Each row of a before or after table is a point. One or more steps were done to the points. Then noise was added and the rows were shuffled. The steps act on columns, c1 being the first. Write out the steps. A step turns or swaps two columns, mirrors them in a line or flattens them onto one, adds a multiple of one to another, or multiplies or shifts one. Angles are multiples of 10 degrees, from the lower column toward the higher: turns from -170 to 170, lines from 10 to 170 but not 90. Use the fewest steps. Two steps may share a column if one is a turn and the other turns, adds or multiplies; they go together, in the order done. Otherwise the lowest column goes first.

Before:
[[  1.4   1.7  -5.8]
 [ -3.0  -1.0   0.4]
 [  1.7  -4.3   1.8]
 [  1.7  -5.0  -5.9]
 [  1.8  -0.3   1.0]
 [ -6.1   3.7  -1.9]
 [  0.8   1.6  -2.0]
 [  0.4  -8.7  -0.6]
 [  1.5   0.1 -14.5]
 [ -6.8  -1.0  -2.4]
 [ -5.7   1.5   0.8]
 [  1.9   5.1  -3.4]
 [ -1.3   3.8  -3.0]
 [ -2.3   3.4  -1.7]]
After (14 x 3):
[[ -5.6   1.9   2.2]
 [ -0.7   3.6   2.2]
 [ -2.1   3.9   2.3]
 [  1.6  -1.1   1.5]
 [ -5.4  -4.9   2.0]
 [  2.6   1.4   3.1]
 [ -4.0   5.1   0.5]
 [  0.4   3.6   5.0]
 [  0.3  -0.9   5.3]
 [ -0.8  -8.5  -0.3]
 [  0.1  -0.4  -1.4]
 [ -2.2   1.6   0.5]
 [-13.2  -0.1   6.4]
 [  1.2  -4.5  -1.7]]
Steps: multiply c1 by 0.7; turn c1 and c3 by -120 degrees

Before, 12 rows:
[[ 7.9 -5.7  2.7 -7.2 -0.5  3.0]
 [-2.8  4.4 -3.7 -0.9 -2.3 -8.1]
 [ 4.1 -1.3  1.4 -3.4 -1.3  3.4]
 [ 6.7  3.7 -0.3  1.0  4.8  0.1]
 [ 4.8 -3.2  0.0 -3.5  0.5  4.7]
 [-4.8  3.1  6.4 -1.5  0.7 -3.3]
 [-2.7  3.7 -3.6 -5.5  2.1 -3.4]
 [ 0.8  4.5 -3.9  4.7  4.1  1.3]
 [-4.3  2.7  1.1  1.8  1.8 -6.3]
 [-0.6  5.0 -3.6  5.5  7.2 -1.5]
 [-0.5  1.1 -2.8  4.7  7.3 -3.0]
 [ 0.1  0.6 -6.0 -3.4 -3.4 -2.8]]
After, 12 rows:
[[  4.1   1.2   6.8   0.4   1.9  -3.2]
 [  0.4   0.1   6.0   3.3  -3.2  -2.8]
 [  5.2  -0.7  -2.1   0.0   1.8  -5.9]
 [  3.8   3.7  -2.8   5.7   7.3  -1.5]
 [  2.3   3.9  -2.1   5.4   4.1   1.3]
 [ -4.2   1.9   2.4  -2.6  -1.2   3.7]
 [ -2.5   7.1  -0.5   1.0   4.9   0.1]
 [  1.0   1.0  -2.5   5.0   7.7  -2.6]
 [  5.9  -0.8  -1.9  -6.5   0.5  -3.3]
 [-10.1   0.6   5.1  -6.1  -0.1   2.9]
 [ -5.6   0.7   2.8  -1.9   0.7   4.7]
 [  4.6   1.5   2.7   2.8  -2.3  -8.0]]
Steps: mirror c1 and c2 in the line at 70 degrees; mirror c3 and c4 in the line at 120 degrees

Before, 13 rows:
[[-2.1  4.5 -1.2 -2.2 -3.6 -3.3 -3.8 -0.1  0.6]
 [-0.9 -4.5 -2.9  6.2 -3.7  0.6 -3.5  5.8 -0.1]
 [-6.6  4.5 -2.9 -0.3 -1.8 -0.3  2.3 -3.9 -1.5]
 [ 0.5  7.0  1.4  3.9  1.0 -2.4 -0.8 -3.1 -3.1]
 [ 1.3  2.1 -1.1 -2.2 -1.8  4.6 -2.3 -1.9  3.1]
 [ 5.1 -1.6 -2.0  5.6 -0.1  2.7 -0.2  1.8 -0.5]
 [-3.0 -0.4  3.0  2.9  7.6 -2.6 -2.9  0.7  1.2]
 [-0.6 -8.9  0.4 -1.2 -1.7 -3.1 -4.7  1.5  3.7]
 [ 2.8 -3.7 -4.2  1.1  3.7  3.4  1.4  4.3 -2.2]
 [ 3.4  2.2 -5.5  3.9  1.5  4.4  5.0 -0.8 -0.8]
 [ 3.2 -2.2  7.7  3.3 -1.0  2.9  4.3  1.4  2.3]
 [-2.8 -0.5 -5.8 -0.4  0.0 -1.6  1.4  3.3  6.2]
 [-2.3  1.4 -8.7  1.3  5.8  0.5  4.6  0.5  6.9]]
After (13 x 9):
[[ -3.9  -4.2  -3.6   7.2  -7.2   0.7   2.9   6.1   0.5]
 [ -2.3   6.7   4.6   4.9   1.8  -2.3   5.3  -2.8  -3.3]
 [ -5.9   0.0  -3.5   0.3  -0.1  -1.5   7.3   3.2   6.3]
 [ -5.9  -1.0   7.3   3.9  15.3  -2.9   2.9   0.5   1.1]
 [ -4.1  -9.0   5.0  -0.3  -3.4  -3.3   0.9   1.6   3.6]
 [  0.0  -1.6   3.6   3.7  -2.2   2.5  10.2   1.2   2.1]
 [  2.2  -1.6  -6.0   6.3  -0.2   2.8   5.7   2.0  -0.6]
 [ -9.7   4.3  -2.5   1.1  -4.0  -0.4   8.4  -3.7  -1.7]
 [  0.9   2.8 -12.1   4.6   3.0   4.6  10.8  -0.7  -1.0]
 [ -0.2  -3.3  -9.5   2.3   7.9   3.0   7.5   4.4  -2.5]
 [ -1.6   1.6  -7.9  -1.4  -3.5   4.8   4.0  -1.4   3.1]
 [ -5.2   1.7  -9.5   2.3  11.8   0.2  10.7   0.5   6.9]
 [ -5.4   4.6   3.7  -0.8  -7.0  -3.5   2.1   0.0   0.7]]
Steps: shift c1 by -3.0; add -1.5 times c6 to c3; shift c4 by 1.0; multiply c5 by 2; shift c7 by 6.0
